Every row gives one point. The points of each table are mixes of a few directions, plus a little noise. How many directions does each table use, and how many do they share? Where both have some left over, give the other angles between the two spaces (their principal angles), to ten degrees, smallest first.
(in the rows, 128 means zero)

First (5 x 3)
[[114 161 168]
 [118 150 155]
 [151  75  64]
 [152  73  61]
 [105 181 192]]
Second (7 x 3)
[[146 141 124]
 [217 100 167]
 [ 79  76 145]
 [ 79 116 123]
 [ 63  84 138]
 [121 193  88]
 [188 186 109]]
Directions: first 1, second 2, shared 0; angles 80

First (7 x 6)
[[141 183 130 126 191 102]
 [195 143 124  90 170 133]
 [110 179 137 165 178 131]
 [117 137 122 101 123  70]
 [ 95 128 128 170 136 121]
 [128 118 138  70  61 150]
 [111   7 120 174  37 192]]
Second (9 x 6)
[[137  56 102 185 175  48]
 [185  74  99 154 168 115]
 [100 179 144  95  80 175]
 [ 96 146 127 124  93 140]
 [157  86 146 153 217  47]
 [110 189 154  84  91 181]
 [104 142 124 123  94 145]
 [160  95 115 144 160 111]
 [103 185 143  89  73 190]]
Directions: first 4, second 3, shared 2; angles 40

First (8 x 11)
[[145 133 121 135 126 124 122 131 137 134 133]
 [ 86 113 152  97 135 144 136 124 101 107 119]
 [140 132 122 135 126 124 124 130 135 133 131]
 [ 60 111 127 144 132 124 178 105 105 117  96]
 [235 156 122 113 120 129  56 162 168 149 175]
 [  7  92 154 111 141 142 192  98  73  92  83]
 [164 141 109 153 122 115 120 132 150 145 136]
 [188 145 115 136 121 121  97 143 155 145 150]]
Second (9 x 11)
[[149  80 147 118 127 119 130  91 152 111 199]
 [163 126 159 141 169 132 123  45 134 105 117]
 [156 135 132 108 115  61 151 195 121  62 117]
 [128 118 112 116 132 124 149 140 130 120 175]
 [ 95 128 110  96  84 146 132 161 130 221  91]
 [116 159 131 165 119 154 110 159 100 118 138]
 [157 126 162 103  96 106 135 137 124 145  99]
 [ 55 129  71 165 146 155  94 147 147 128 123]
 [133 155 129 141 162 158 129  78 118 144  92]]
Directions: first 2, second 6, shared 0; angles 60, 90

First (9 x 14)
[[  7 156 126 166 170  67 151 115  48 147  61  79  97 154]
 [208 110 129 103 100 169 113 136 181 116 172 160 148 111]
 [ 88 137 127 141 142 108 136 124 101 134 106 112 118 137]
 [ 68 142 127 147 149  98 139 122  88 137  95 104 113 141]
 [133 127 128 127 126 130 127 128 131 127 131 130 129 127]
 [201 111 129 105 102 165 114 136 176 117 168 157 147 112]
 [117 131 128 132 132 122 130 127 120 130 122 123 125 130]
 [218 107 129  99  96 174 111 137 188 114 178 164 151 109]
 [113 132 128 133 133 120 131 126 118 130 119 122 124 131]]
Second (11 x 14)
[[227 109  93 141 121 107 152 134 177 107 112  73 137  60]
 [170 150 118 127 114 102 145 131 101 124 137 126 121 124]
 [113  74 107 146  88 114 121 146 145  95 106 105 129  60]
 [129 124 125 124  87 110 126 133  91 108 138 146 124 124]
 [169 102 159  84  97 180 100  95 122 106 162 195 172 196]
 [ 51 114 148 128 148 158 105 125 139 139 123 145 130 150]
 [ 77 152 134 138 156 124 130 134 118 151 123 124 109 138]
 [108 103 151 113 160 185 102 107 178 137 126 144 156 163]
 [146 192 135 121 136 101 151 127  67 151 152 146 108 169]
 [ 59 120 137 137 153 144 114 131 143 142 116 126 121 132]
 [158 171 102 151 154  83 165 143 127 146 116  79  99  91]]
Directions: first 1, second 4, shared 0; angles 30
